Rows are points. Two turns around zero, p and q, are shown by what they do to some points. Where does a point land after both, in the order given? Backwards means that the second turn is done in reverse. Each puzzle has new turns, and all numbers are rounded.

Turn p:
[-42 -26  59] => [-21 -54  51]
[  5  29 -49] => [-12  34 -44]
[22 16 -3] => [ 9 26  1]
[ 30  26 -31] => [ 11  43 -24]
[-15 -45  24] => [ 12 -49  16]
Turn q:
[-11  79  19] => [-17  75 -30]
[ -4 -47  13] => [  2 -30  38]
[23  2  4] => [23  4 -1]
[ -8 -34 -36] => [ -8 -49  -8]
Where do these land?
p, then q: [  3 -27  18] => [ 21 -10  23]
p, then q backwards: [-26  35  -9] => [-39  21   0]
p, then q: [-40   2 -36] => [-36 -36 -18]
q, then p backwards: [ 87 -22   3] => [ 66 -61   5]
q, then p: [-23  12  24] => [-31   5  16]

Turn p:
[ 28 -26 -39 -15  27 -49] => [  6 -17 -11 -16  54 -52]
[  4 -48   3  42 -26   3] => [ 28 -40 -12  37 -25 -14]
[-27  51 -52 -37  28  70] => [-26  29 -33 -27  42  90]
[ 32 -38  37   3 -18  -2] => [ 33 -31  19 -12 -34 -23]
[  5 -20  44 -44   5 -44] => [-25 -14  34 -42 -17 -48]
[ 18  31   0   3 -29 -29] => [ 11  42  -9  -1 -12 -29]
[  2  27  13  73 -25  10] => [ 33  30   7  64 -27  11]
[-60  36 -36 -29  11  39] => [-56  19 -32  -5  18  61]
[ -3 -12  29   4  27   2] => [ -5 -18  37   2   1   4]
Turn q:
[ -2 -14 -15 -38  30  24] => [ -2   0  -9 -38  14  40]
[-19 -27 -12 -14 -17 -18] => [-26 -22  -8 -16 -24  -6]
[-16  85 -17  16  -6 -64] => [-39  66  -2  17  22 -74]
[ 27 -31   8  47  14   2] => [ 42 -35 -20  25  10  -8]
[ 57 -23 -17  45 -13  31] => [ 67  -7 -34  29 -25  10]
[-27  20  23  37 -14  23] => [-11   3  19  56   5   9]
[-19 -10  31 -93   7   1] => [-29  -5  55 -73  -1  29]
Where do these land?
p, then q: [-12 -19  79  -9 -70  17] => [ -12   -3   38   18 -100  -13]
q, then p: [-20 -24 -30  16  51 -32] => [-27 -33 -20   0  59  -8]
q, then p backwards: [  4 -43 -40 -37  -4 -56] => [  3 -35  -3 -70 -39 -17]
p, then q: [  3 -19   7  12  -9 -45] => [ -8 -18  -4  -1  -1 -48]
p, then q backwards: [ 49  10 -36   0  41  57] => [ 36  -9  12 -12  67  51]
q, then p backwards: [ 35  28 -11   9  12  39] => [ 29  39 -18  25  -6  24]
p, then q: [-48 -11  -5   7 -30 -11] => [-37  -9 -27  30 -22  -7]
q, then p: [-48  49  51  -3   8  21] => [-24   5  68  35 -16  34]
p, then q: [ 37  29 -14   6   1  10] => [ 30  36   2 -11  15   1]

Turn p:
[  2  13 -22 -44 -32   1  28 -74  21] => [ 25  20   0 -39  -8   0  53 -54  45]
[-21 -50  59  40  20  11  -9  32  23] => [-22 -68  23   9  15  19 -46  41  11]
[-11  -4  15  42 -37  34   4  -6  13] => [  7 -28  34   7 -37  27 -19 -18   4]
[-21 -40  31  16   7  13   1  -7  20] => [-16 -47   9 -10   4  17 -17   8  24]
[-16  17  67  49  12 -21  -7  17  56] => [  7 -26  52  48  15  -1 -40  37  51]
[ 55   0  21 -42  56  55 -44  44 -25] => [ -6  43 -14 -40  62  32 -60  27 -55]
[ -2  31 -36 -59 -29 -30  26  18 -53] => [ -7  47  -1  -8  -4 -30  75  -2 -49]
[ 16  24 -19  -5  12 -26  19 -42 -49] => [-11  24 -18   9  14 -42  19 -54 -11]
[-10 -15  34  60  16  45   6  18  43] => [  5 -46  21  32   1  55 -50   9  18]
[ -6   6 -52 -22  42  -1  -2  44 -15] => [-14  30 -56  18  11  15  17  32 -32]
[ 42   4 -50 -15 -26 -64   8   3 -15] => [ 47  15 -31   2 -12 -62  39   0 -25]
[-28  16 -48 -20 -41 -17 -30 -47 -19] => [-14  38 -17 -27 -62 -30  29 -25  18]
Turn q:
[ -9   6   6 -42 -37  45 -30 -13  27] => [-24  21 -21 -41  -5  27 -36 -12  43]
[ 23  -3 -20 -22  -4 -22 -18  -8 -56] => [ -5   2  -1  -9 -26 -19 -32   0 -57]
[ 39  24  46 -25  -2   8 -11  31   0] => [ 19  49  33 -18  -8  -1 -19  35  13]
[ 10 -74 -28  39   4  24  57   4 -15] => [  4 -71   2  14   6  61  33  25 -36]
[-29   2  43  40 -67 -44 -32  37  10] => [-23  -4   0  50 -59 -38  -5  37  62]
[-27   7 -31  60  26 -10   1 -49  56] => [ 28 -37 -21  38  26  -4  31 -70  32]
[-15  39  59 -81  65  16  10   2   5] => [-18  69  50 -72  50 -25  23  -5   5]
[ 26 -17 -24  -7 -23 -31   0   5  18] => [ 31 -22 -30 -12 -23 -12  -6  16  -1]
[-24  -2  20  -5  25 -39  16 -49   9] => [ -2  -9  14 -18 -10 -32  48 -43   0]
[ -8   7 -11 -11  40 -41  14  42 -12] => [  7  -1   4   3  32 -50  17  33 -27]
[ 31 -24 -43  34 -33  92 -54   5 -19] => [ -8 -22 -10  30   6  83 -94  -6  -1]
[-17  38 -17  22   7   3  45  -6 -23] => [ -9  26 -19  35  15   9  38 -10 -31]
Where do these land?
p, then q: [-18  -4 -32 -16  27  31  47  37 -49] => [-50  -2  -3  29  30  35  21 -12 -57]
q, then p: [ 11  16  73 -79 -35 -60  34 -26 -32] => [ 11  43  79  -8  -8 -30 100   8 -19]
p, then q: [-64 -13  -4 -13  18   9  12  -8  -1] => [-36 -16 -25   0  30  19  32   2  25]
q, then p: [ 14  23  44 -50   5 -73   1  11  15] => [ 40  26  32   9  24 -55  54  31  -1]
p, then q: [ 61 -15 -12  38  15  53 -33 -20  33] => [ 28  -4   1 -23  -4  18 -91 -35   1]
p, then q: [-21 -12 -59 -19  -8  -2  41 -13 -26] => [-12  -7 -46   0  -6  33  43 -11 -41]
q, then p: [ 34  29  -4  -3 -18  58 -47   8  20] => [ 16  54  -3 -15 -15  25 -59  10  22]
q, then p: [ -3 -12  43 -44 -20 -44  27  16  32] => [38  3 22 -2 17 -1 66 40 -5]
q, then p: [-35 -40 -35   5  -7 -14  -9  20 -40] => [-48 -38 -26  -1 -30 -14   5  24 -18]
q, then p backwards: [ 16  15  20  73 -20  20 -17   8  36] => [-12  41  -1  48   8   1  19  -8  64]
p, then q: [ 30  -6  10  72  27  19 -51 -29  11] => [ 12 -30   0   7 -18 -22 -77 -42  34]
p, then q: [-24  19 -44  37  16   3  -5  -4   2] => [ -1 -11 -38  44  -7  19  -9 -19  13]
